Each row is a point. Each copy is the shape, with its points in the same order, turned, moved and blurred by noise. Is it also mirrored, or only turned?
In the rows, zero is written as 128.

Shape, 7 rows:
[[155 151  90]
 [ 84  84 175]
 [117 125 122]
 [108 170 139]
 [155 168 154]
 [140 122 128]
 [201  94 114]]
Copy 1:
[[118 129 103]
 [143  90 217]
 [129 126 163]
 [169 147 153]
 [179 116 119]
 [130 102 144]
 [102  54 103]]
Copy 1 is: only turned
Copy 2:
[[170 179 149]
 [ 61 120 106]
 [116 163 135]
 [108 163 180]
 [144 117 176]
 [139 146 128]
 [188 132  93]]
Copy 2 is: only turned
Copy 3 (7 x 3):
[[119 100  91]
 [115 195 188]
 [120 131 144]
 [161 125 140]
 [168 138  99]
 [112 143 119]
 [ 75 159  69]]
Copy 3 is: mirrored
Copy 4, 7 rows:
[[166 177 114]
 [ 64  93 128]
 [115 146 118]
 [109 173 153]
 [150 157 173]
 [137 134 123]
 [195 108 108]]
Copy 4 is: only turned

Shape, 9 rows:
[[ 69 151 170 107  51 120]
 [127 154 225 103 135  97]
 [124 176 107 115 101 139]
 [125 108 117 133  81 108]
 [110 112 106 242 132 139]
 [109 165 111 153 121  94]
 [130 138 112 111 134 124]
 [108 108 133  98 136 109]
 [111 116 113  97 130 120]]
Copy 1, 9 rows:
[[196 201 209 136 146 128]
 [162 124 189 130 212 162]
 [163 178 137  85 141 107]
 [177 160 133 153 117 114]
 [ 62 195 109 181 122  89]
 [134 152 150 121 144  74]
 [147 138 134  96 128 124]
 [154 121 163 121 118 142]
 [152 132 152 107 102 131]]
Copy 1 is: only turned
Copy 2:
[[131 159 201 111  93 191]
 [136  83 216 160 157 139]
 [138 149 117 110 139 188]
 [144 165 141  86  96 125]
 [166 200  85 178  92 103]
 [131 180 129 120 153 141]
 [109 128 126 103 138 144]
 [ 89 121 152 109 118 121]
 [ 89 133 129  99 119 134]]
Copy 2 is: only turned

Shape (14 x 8):
[[ 70 128 131  70 124 138 183 161]
 [141 175 147  60 167 152 159 137]
 [166 135 115 151 160 132 146 161]
 [196 175 133 103 146 108 157 161]
 [150  77  99 137 133  81 114 114]
 [134 126 167 150 133 154 191 101]
 [145  52 134 111  81 128 174 126]
 [141 155 122 190 147 131 103 121]
 [127 115 101 129 202 143  71 104]
 [109 160  94 147  81 118 194 148]
 [166 144  85  89 132 137 115 144]
 [ 83 151 139 169 126  82 157 109]
 [142 181  95 146 182 143 116 125]
 [136 101 170 177  93 103  87 128]]
Copy 1:
[[134 158 106 125  48 117 141 117]
 [156 126  70  64  94 124 170 161]
 [ 87 108  90 122 160 111 153 153]
 [126 148  76  95 167 107 182 189]
 [109 117 169 120 174  74 100 159]
 [169  94  91 119 147 102 160  84]
 [169 111 161 175 117  77 133 147]
 [ 96  97 116 105 195 147 126 115]
 [ 84  61 124  50 141 125  82 151]
 [126 184  88 169 137 131 128 109]
 [122 127 108 104 135 138 114 210]
 [122 165 129 104 151 112 131  60]
 [ 82 110  67  75 165 145 114 142]
 [131 107 201 120 186 134 150 109]]
Copy 1 is: only turned
Copy 2 (14 x 8):
[[103 115 129  86 128 185  69  97]
 [189 109 134  70  98 150  88 110]
 [176 130 116 139 160 126 137 115]
 [196 127 113 103 125  92 119  68]
 [113 110  51 158 139 105 140 134]
 [132  74 168 132 122 147 156 103]
 [ 87  79 110 193 113 143 105  86]
 [142 147 136 130 146  97 174 163]
 [172 113  81 122 131 134 138 213]
 [ 95 168 137 113 130 152 143  68]
 [173 154  91 130  97 128 103 121]
 [ 80 115 126  82 154 119 170 120]
 [184 154 118  89 130 135 160 157]
 [ 89 107 139 163 143  62 131 156]]
Copy 2 is: mirrored

Shape:
[[101 170 118 133 100 115  98 158 123 123  54]
 [133 108  94 140 149 116  99  88 123 133 166]
 [119 168 136 140 163  38 168  97 118 101 139]
 [189  66 120 122 155 161 124 115 148 141 163]
 [ 88 129 119  83 123 114 117  90  88 145 124]
 [162 154 201 122 126 111 124 134  66 112 103]
 [155  99  84 158 118  31 177  82 116 157 155]
 [110 167 136 151 124 119 138  84 138 146 117]
 [179 116 135 155 103 113  74 140  77  48 139]
 [181  88 132  80 121 127 129 180 134 114 124]
 [151 173  95 139  81  94 192 139 164 129 141]
 [162 177 103  94 138 113 131  84 141 152 121]
 [141  94  75 106 157 203 167 136 110 183 116]
 [138 139 156 136 119  91 102 187  86 148 126]
 [183  91 105  89 106  93 116 126 164  90 137]]
Copy 1:
[[128 121 175 164  83 114  88 110 107 144  93]
 [112 100  87 125 191 117 116 106 138 126 138]
 [154 144  91 198 149 102 187 106 162 162  98]
 [136 111  89  67 179 141 111 159 171 103 158]
 [124 148 160 130 178 118 142  75 107 125 120]
 [116 208 139 141 112 146 121 136 151 178 139]
 [180 102  44 124 153 138 170  49 162 155 118]
 [144 104 152 175 147 122 135 104 154 147 153]
 [ 74 174  64 146 131 162  57 127 154 140 104]
 [146 166 108  74 110 128 102 155 147  86 109]
 [206 112  95 180  96 137 133 100 156  88 136]
 [196 132 136 151 177  99 106 116 140 135 140]
 [175  89 151  69 170 177 135 159  84 103 153]
 [108 161 106 123  78 112 123 121 109 152 142]
 [153 146  84 104 144 112  88 115 184  83  90]]
Copy 1 is: mirrored
Copy 2, 15 rows:
[[111 143  98  78 162 101 123 164 147 127  99]
 [166 100 137 145 144 148  99  83 122 122 160]
 [122 112 145 112 136  81 195  76  79 108 163]
 [168 106 204 173 102 175  85 130 134 127 150]
 [114  90  77 134 103 119 119 114 140 133 160]
 [114 179 144  80  69 104 144 131 145 110 167]
 [164  76 161 152 105  67 120  43  74 116 111]
 [139 121 117 123 128 135 167  93 139 125 106]
 [163 174 155  93 132 117  79 125 136  42 175]
 [133 115 195 141 105 100  84 189 145 110 159]
 [180 108 155 162 138  62 178 144 121 105  89]
 [179  75 136 104 113 128 161 129 139 148 135]
 [158 112 126 184  85 173  90 182  96 184 115]
 [122 180 147 115 127  69 102 130 151 144 156]
 [155  68 193 130 130 105  99 144 142  74 147]]
Copy 2 is: only turned
Copy 3:
[[ 91 135  95  74  94  90 107 138 133 166 117]
 [152 160 122 173 127 130 134 152 137 107 159]
 [189 194 154  83 114 162 133 123 148 189 153]
 [141 107 140 160 180 160 137 176 128  74 171]
 [146 152  93 137 132 109 128  82  89 139 136]
 [165  68 137  92  75 152 136 125  97 168 149]
 [215 186 143 128 180  89 173 177 156 175 160]
 [136 163 135 123 130 129  98 162  95 171 116]
 [127  97 176 153  40 127 172 145 149 120 169]
 [126  85 138  87 153 123 146 132 142  75 168]
 [130 175 187  60 169 103 153 194 117 147  99]
 [161 157 109 117 152 154 136 136 120 120  75]
 [ 85 124  77 132 216 141 163 155  81 109 156]
 [152 110  97  70  85 108 132 170 109 137 176]
 [150 123 179 117 153 114 138 131 171  82 133]]
Copy 3 is: mirrored

Shape:
[[136 106  92  84 147  97 116  70  94 133 195 169]
 [158 169  78 108 129  85 118 104  98 100 169 170]
 [121 117 112 147  97 165 106 174 150 117  60 179]
 [ 93 109 134 131 151  46 122 130 114 113  89 122]
 [ 99 105 134 112  96  60 114 124 164 135 122 158]
 [112 156 116 130 136  83  94  59  98 147 178 152]
 [138 121 110 136 117  94 159  62  89  79 209 180]
 [142  86 108 178  92 106 114 150 140 125  68 147]
 [155  63 141 160 140 117  94 169 171 158  88 156]
 [168 131 127  73 115  89 119 102  90  93 192 143]
 [132 148 141 141 144  67 178 109 137 144  97 146]
 [ 98 115 132 113  95  78 152  93 132 149 101 140]
 [ 78 120 126 110 141  61 187 142 114 178 117 139]
 [160  81 175 141 102 157  76 142 119 145  66 145]
 [117 105 134 159 115 151 112 160 166 124 110  97]
 [122  84 111 164  95 115 114 171  99 142  83 134]
 [126 149 147 122 125  86 110 110  77  97 217 198]
 [153 111 135 157  80  96 107 162 139 172 110 131]]
Copy 1 (18 x 12):
[[166  76 121 214 144 128 116 105 155 133 162 124]
 [192 132 143 213 147 112 153  89 127 158 137 144]
 [139 202 133 138 188 174 117 155  58 109 105 171]
 [106 124 110 145 147  66 110 104  62 139 120 131]
 [138 162 117 140 144 113  88  96  77 129 173 107]
 [152  93 165 195 104 114 103  80 136 129 166 159]
 [200 102 162 195 161  96 114  80 176 101 125 105]
 [126 194 116 138 150 152  86 117  61 131  72 134]
 [ 94 192  89 161 126 159  84 175  78 120 105 123]
 [180 102 163 191 151 112 145 122 139 169 148  85]
 [ 87 177 144 152 158  88 114  79 128 142 124 135]
 [107 137 142 131 170 127  85  72  97 137 155 123]
 [ 66 131 109 131 167 109 146  58 104 110 153 114]
 [100 157 162 162 156 177  81 189  58 141  96 129]
 [125 159 125  87 130 158 111 161  98 132 101 146]
 [118 153 120 139 148 170 116 112  50 119  72 126]
 [186 110 185 215 129  96 154 111 132  92 154 106]
 [114 183 142 141 111 173 115 117  77 144 115 109]]
Copy 1 is: mirrored
Copy 2, 18 rows:
[[111 142 154  71 168 174 100 188 108 132 175 147]
 [159 153 151 108 175 146 135 149 118 117 207 159]
 [114  89 143 182 105 120  98  55 118 115 112 161]
 [119 150 175 133 158 123 168 134 126 109  76 135]
 [ 81 183 174 133 127 147 138 117 129 107 117 161]
 [140 159 172  62 130 177 163 151  89 154 166 130]
 [113 135 103  62 172 170 171 157 104 101 203 167]
 [121 116 148 142 104 138 129  80 128  59 100 143]
 [108  87 171 166  71 140  96 120 163  81  92 126]
 [112 162 133  70 179 108 115 155 141 123 194 135]
 [152 147 149 116 122 137 170 138 162 118  92 185]
 [110 174 140  98 127 138 145 115 125 117  90 182]
 [127 168 153 126 107 108 158 182 107 142  75 199]
 [107  76 158  96  90 104  85  59 153 104 100 119]
 [112 130 118 155  88 121 128 102 129 126  97  91]
 [113 103 147 135  92  93 123 107  84  75  94 129]
 [ 93 126 162  74 151 130 166 170 105 140 222 153]
 [124 136 160 124  63 103 120 107 132  79 130 131]]
Copy 2 is: mirrored
Copy 3 (18 x 12):
[[100 113 136  79 130  72 175 123  87  83 138 105]
 [ 86 148 157  60 110 129 147 135  97  69 114 128]
 [102  62 110 124 116 188  72 110 170 137  93 143]
 [119 118 172 117 171 130  80 181 134 122 141  78]
 [116 110 129 122 167  91  73 167 127 114  96 133]
 [134 148 154 116 110  95 150 133  57  96 121 110]
 [ 90 122 203  96 137  87 181 110  99  62 140 165]
 [117  88 111 139 147 178  69 148 156 100 148 153]
 [122  85  76 128 167 144  41  99 149 110 151 116]
 [118 146 159  53 116  69 154 124 151  65 128 124]
 [131 153 157 104 208 156 111 141 117 131 116 128]
 [130 116 136 131 182 110 125 168 129 138 108 135]
 [120 119 151  79 204 122 106 173 101 183 138 124]
 [180  75  90 132 127 152  79 100 187 111 130 112]
 [106 122 116 155 125 131  75 105 180 157 140 128]
 [133  82 117 116 124 164  73 163 155 136 164 146]
 [124 114 208  59 102  74 123  96  85  80 122 140]
 [150 125  93 108 134 135  62 142 144 123 140 165]]
Copy 3 is: only turned

Shape, 18 rows:
[[123 118 150 126 138 141 153  59 167 160 146 152]
 [141 110 109 133 105 144 149 144  98 155 144 151]
 [121 120  13 121 112 101 156 149 164 155 129 145]
 [249 109 129 143 174 113 151 130 112 119  83 143]
 [188 110  84 125 115 119 161 133 115 120 161 118]
 [128 141 148 117 166 106 125 138 109 141 171 143]
 [111 108 118 134 112 133 108 110 151 137 160 105]
 [141 108  88 137 134 137 149 141 112  73 139 152]
 [117 167 147 176 149 134 153 137 130 150 142 106]
 [148 158  77 134 112 144 153 147 103 122  71 151]
 [128 108 140 152 118 125 152 140 140 155 111 137]
 [114 123 150 114 155 122 154 115 116 115 115  72]
 [120 117 143 126 106 117 151 152 115 103 153 151]
 [132 113 147 140 106 120 159 122 147 139 151 148]
 [130 109 138 146 113  44 107  23 117 152 169  85]
 [119 202 107 118 104  80  70  84 129 130 148 105]
 [123 138 109 123  99 108 156 134 133 137 173 122]
 [132 141 148 132 122 128 147 148 137 149 143 131]]
Copy 1, 18 rows:
[[154  83 101 140 132 175 111 129 154  54 120 142]
 [151 139 143 123 116 166 174 111 127 105 142 100]
 [107  81  78 134  93 160 163 127 122 157 140  43]
 [199 139 196 186  85 174 102 178  86 139 113 111]
 [177 121 147 135  95 138 134 134 108 112 171  66]
 [173 116 132 136 125 114 135  85 123 120 122 151]
 [116 111 123 107 142 135 103 104 136  86 147 100]
 [135 110 161 162 130 111 169 150 113 112 154  89]
 [127 159 114 150  87 115 121 102 136  81 106 137]
 [118 165 116 160 111 163 174 172  93 139 137 106]
 [122 128 147 115  98 162 137 133 143 102 110 125]
 [139 128 127 102 115 102 112 145  81  77 106 136]
 [141 120 154 115 119 112 166 133 144 110 158 137]
 [145 110 137 119 103 149 136 130 160  89 145 129]
 [133  67 122 106  98 161  49  79  79  65 197 158]
 [113 134  66 135 141 129  74  95  98 137 195 155]
 [145 118 106 109  99 123 143 112 139 107 165 106]
 [150 143 124 119 106 135 134 120 149 108 124 132]]
Copy 1 is: only turned
Copy 2:
[[134 113 104 109 104 110 174 100 171  85  99 105]
 [118 109 111 124 137  92 110 139 139 130 132 167]
 [116 193  72 131 166  61  93 169 163 128 147 103]
 [ 56 159 140 165 146 131 125 129 140  32 109 211]
 [133 140  96 176 160 106 119 144 135  92 145 176]
 [151 144 168 114 120  89 144 104 126 108 144 161]
 [159 128 121 151 109 115 112 118 147 129 121 104]
 [117 143 114 137 135 103 118 167  78  93 129 143]
 [125 121 157 101 126 142 112 100 146 102 176 122]
 [ 61 157  90 104 168 121  90 130 110 122 127 155]
 [ 86 109 138 126 125 107 120 129 159 119 134 124]
 [132 134 171 137 162 167 149 124 129 118 117 119]
 [114 106 137 142 128  87 145 134  95 128 151 136]
 [112 102 119 140 115  94 149 120 143 108 145 123]
 [186 106 147 188 174  89 127  43 160  74  95  86]
 [162 182 125 147 146 104 100  26 113 134 134 103]
 [147 132 111 147 148  95 136 118 134 132 168 124]
 [114 125 138 126 117 115 138 111 144 126 158 144]]
Copy 2 is: only turned

Shape (18 x 12):
[[152 105 139 114 107 130 103 119 140 113  88  91]
 [110 157 109 127  93  98  86  86 131 109 167 133]
 [115 140  38 184 170 125 147 125 138 105 178 162]
 [123 155 136 166 127 110 118 148 144 172  95 114]
 [127  90 113 148 108 146 129 131 126 167  98  89]
 [166 106 159 105  98 134 143  73 159 133  80 132]
 [124 104 151 163 103 124 126 130 137 120  47 111]
 [162  73 178 151  56 147 114 103 110 125 138 117]
 [138 132  91 124  98 153  93 129 107 102 118 179]
 [ 96 132 149 155 157 140 154 173 133 175 133 154]
 [119 153 130 171 217 149 131 185 158 137 144 134]
 [130 120 142  92  64 105 149 107  83  88 102 111]
 [143 152  64  95  89 149 121 131 120 139 187 135]
 [117 152  58 173 129 110 144 180 191 122 163 191]
 [190  86 159 124  77  83 147 117 123 106  77  94]
 [210 116 155 131  68 105 107 110  90 123  81 110]
 [135  88 161 127  96 139 110 165 153 117 111  93]
 [116 223  64 205 142 159 175 152 177  92 147 150]]
Copy 1, 18 rows:
[[135 112 164 130 142 136 131  97 177 151 119  92]
 [135  70 142 106 148 130 136 155  79 160  95 137]
 [ 82 149  81 136 152 121 141 167  72  67 112 136]
 [124 141 142 141 112 144  91 166 170 139 153 136]
 [126 158 145 164 138 123 164 138 169 162 130 109]
 [158 101 155 169 178 127 120  75 196 141 104 135]
 [134 128 154 188 124 159 109 131 188 141 124  84]
 [128 107 167 175 118 160 189  84 153 192  95 145]
 [106  73  72 142 151 154 148 139 146 154 105 117]
 [149 180 104 150 109 164 113 161 162 123 113 177]
 [126 172 103  95  89 174 125 165 162  59 136 152]
 [160 116 129 158 170 169 116  83 121 199 122  88]
 [130 110  71  95 149  98 163 123  94 163 125 150]
 [ 92 133  61 139  97  92  90 165 103  85  86 149]
 [105 120 188 168 144 153 102  42 158 184 113  93]
 [ 86  90 163 164 151 167 125  69 160 200 143 110]
 [143 138 150 135  87 136 147  98 181 160  92  96]
 [131 101  58 164  89 104 100 146  77  29 162 145]]
Copy 1 is: mirrored
Copy 2, 18 rows:
[[133  91 121 136 121 109  90  89 119 114 128  86]
 [138  74  87 146 200 118 115 147 111 148 132 139]
 [108 129 118 182 176 220 181 143  91 160 128 115]
 [165 119 163 179 126 127 138  87 118 134 152 156]
 [136 160 125 159 112 113 107  83 138 126 124 111]
 [110  86 160 119 102  94  84 131 144 154 133  82]
 [109 115 157 153  94  92 100  75  89 118 128 119]
 [ 74 105  84 109  98  82 104  86 149 143 106 133]
 [ 90  80 132 140 164 159 117 133 130  93  92 133]
 [130 143 146 153 101 155 178 121 125 111 183 159]
 [154 107 133 171 103 221 169  96 106 111 200 144]
 [123 124 123  77 147  79  96 120  88 114 107 105]
 [153 114  83 124 174 159 148 153 162 121  89 123]
 [126  92 142 195 144 189 234 156  95 134 114 121]
 [121  91 143  86 105  78 115  59 101 152 107  76]
 [118  70 150  87 128  94  82  60 141 140  86 120]
 [131  94 101 151  82 100 125  88 117  96 135 102]
 [168  95 146 184 128 238 164 164  44 164 102 169]]
Copy 2 is: mirrored

Shape:
[[126 146 150 116  92 164 116 171 102 137 123 141]
 [114  72 104 173  56 160 126 153 121 129 171 144]
 [135 122 102 156 149 104 179 126  95 126 124 129]
 [133 118 143 119 143  99 113 121 165 130 127 133]
 [159 111 116 108 121 141 128 125  92 109 120 149]
 [124 142 112 110 132  99 144 149  87 140 227  74]
 [131 140 109 109 117 129 140 125 129 111 116 121]
 [144 166 100 119 105  95 127 135  89 129 133 149]
 [125 157 136 133 134  94 123 191 169 116 232 109]
 [115 157 194 126 144  92 127 114 116  87 124 143]
 [134 143 109 111 133 108 126 115 110 133 156 152]
 [167 148 102 152 110 141 114 111  97 111 120 135]
 [140 149 163 139 142  95 137 124 196 140 115 136]
 [125 126  98 121 145  94 116 146  88 107 113  59]
 [140 135 189 118 139 104 113 138  86 124 142 147]
 [117 135 101 168 133 148 117 110  98 121 126 151]
 [128  87 114 116 118  99 135 121 100 113 142  26]]
Copy 1:
[[112 181 103 148 144 101 110 145 134 149 106 108]
 [146 154 125 181 127  64 151 173 174 165 141 183]
 [128 144 112  98 155 121 159 153 143  76 115 170]
 [149 125 121  80 140  90 125  96 136 128 140 132]
 [160 152 119 106 141 129 122 175 153 127 119 123]
 [ 97 105 112 110 109  46 197 166 134 102  84 113]
 [139 137 100 116 144 125 133 132 158 106 132 113]
 [148 168  77 113 131  94 132 161 141  75 122 112]
 [ 90 130  93  87 145   7 194 126 141 141 140 102]
 [124 191 125  66 110 121 146  96 114 112 142 114]
 [145 131  89  92 120  90 138 160 125 107 135 126]
 [176 166 109 133 159 119 150 169 134  99 137 113]
 [152 140  93  82 169  90 140  61 122 129 138 139]
 [122 126 165 122 147 103 151 136 160  52 106  98]
 [130 182 132  72 113  91 130 136 105 127  99 114]
 [145 154 119 139 145 121 139 167 107 100 158 147]
 [139  98 179 135 119 103 182 125 177  86  83 115]]
Copy 1 is: only turned
Copy 2:
[[111 140  88 106 161 105 174  89 127 110 133 135]
 [ 71 102  95 131 105  97 163  88 182 159  92 165]
 [122  96 105 121 134 123 119 114 124 150  87  51]
 [154 120 118 111 127 136 107 121 171 100 125 113]
 [154 107  76  92 120 120 175 114 138 139 122  92]
 [ 70  62 101 140 121 139 113 136  92 158 181 101]
 [121 119  85 102 110 123 133 121 122 101 107  88]
 [123 125 103 103 147  87 139 140 115 140 141  76]
 [ 88 103 112 191 148 143  96 157 142 107 176 136]
 [183  98 156 127 146 118 134 122 100  77 124 104]
 [147 116  94 113 109  98 119 114 133 139 156  89]
 [127 149 110  99 107 114 169 130 131 153 112  83]
 [139 150 135 121 131 147  97 113 172  66 118  90]
 [106  89  99  76 137 163 114 151  92 141 103  97]
 [165  91 139 113 167 127 156 100 124 117 151 111]
 [144 143 109 119 111 109 144 103 117 162  89 107]
 [ 80  47 104  67  94 178 120 137 108 137 112 109]]
Copy 2 is: only turned
